Rows are points. Any point is a mix of the corners, with weights that add up to 1. It lies inside the corners' shape when no weight is negative. Is each point inside? If not, which corners have a negative weight?
In the rows, zero is written as 128.

Corners:
(1): [170 124]
(2): [91 92]
(3): [ 90 147]
Points:
[164 123] -> inside
[133 146] -> outside (2)
[ 94 114] -> inside
[168 137] -> outside (2)
[ 93 126] -> inside
[ 72 138] -> outside (1)
[ 94 110] -> inside

Corners:
(1): [102 119 107 146]
(2): [144 176  97  99]
(3): [118 120 133 168]
(4): [ 85 161 142 101]
(5): [137 110 165 118]
Points:
[122 135 132 111] -> outside (3)
[ 68 147 132 129] -> outside (2, 5)
[149 156  83 100] -> outside (3, 4)
[ 84 167 105 105] -> outside (3, 5)
[107 136 112 140] -> outside (5)
[129  56 178 173] -> outside (2, 4)

Corners:
(1): [122 129  99 152 104 116 181 145 122]
(2): [ 71 197 163 139 104 148  98 147 196]
(3): [ 65 166 149 124  92 129 111  95 154]
(4): [171 172 149 128 136 110 162 119 109]
(5): [149 101 111 110 180 135 164 146 153]
(6): [160 162 157  98 108  89  98 149 124]
(7): [ 69 126 131 180 129 111 124 121 194]
(8): [165  73 147 146 146 137 161 147 109]
(9): [165 115  86 158 132 142 145 111 119]
(10): [140 138 111 142 151 112 132 145  72]
Points:
[104 126 128 165 154 134 162 152 154] -> outside (3, 6, 9)
[131 126 116 134 136 127 154 137 139] -> inside
[134 122 131 134 133 126 144 135 129] -> inside
[ 44  98 113 170 115 172 139 100 211] -> outside (4, 6, 10)

Corners:
(1): [128 130  51 169 141 134 124 152  60  61 120 135]
(2): [105 122 150  22 101 157  76 149 156 157 112 164]
(3): [126 144 135 152 105 134 164 139  79 128 128 127]
(4): [138 146 149 154 117 109 126  89  99  79 111 135]
(5): [150 116 145 153 118 172 126 161 167 143 109 137]
(6): [138 125 141 131 101 114 154  93 152 117  95  56]
(7): [ 87 138 145 110 127 169 121 154 165  68 148 129]
(8): [143 165 141  81 102 132  67 139 139 134 193 153]
(9): [134 118 118 159 193 118 115 140 117 143 136 125]
(10): [ 92 122 109 159 102 108 152 155 148 138  99 156]
(11): [140 128  92  78 107 123 165   7 121 165 108 153]
(12): [145 193 102 164 204 156  72 163 144 155 128  91]
(13): [138 125 129  96 112 105 175 163 137  94 106 172]
Points:
[126 138 125 118 127 146 112 121 137 141 126 130] -> outside (13)
[117 129 133 128 145 147 137 150 149 138 105 152] -> outside (1, 6, 8)
[133 142 112 119 142 130 118 117 106 107 131 117] -> outside (5, 10)
[125 142 131 115 119 134 114 136 140 118 141 132] -> inside
[136 154 159 114 140 143 100 143 153 136 125 109] -> outside (1, 10, 11)
[136 146 123 143 138 147 120 144 132 134 121 124] -> inside
[128 132 112 124 122 131 130 141 122 113 120 132] -> outside (4)
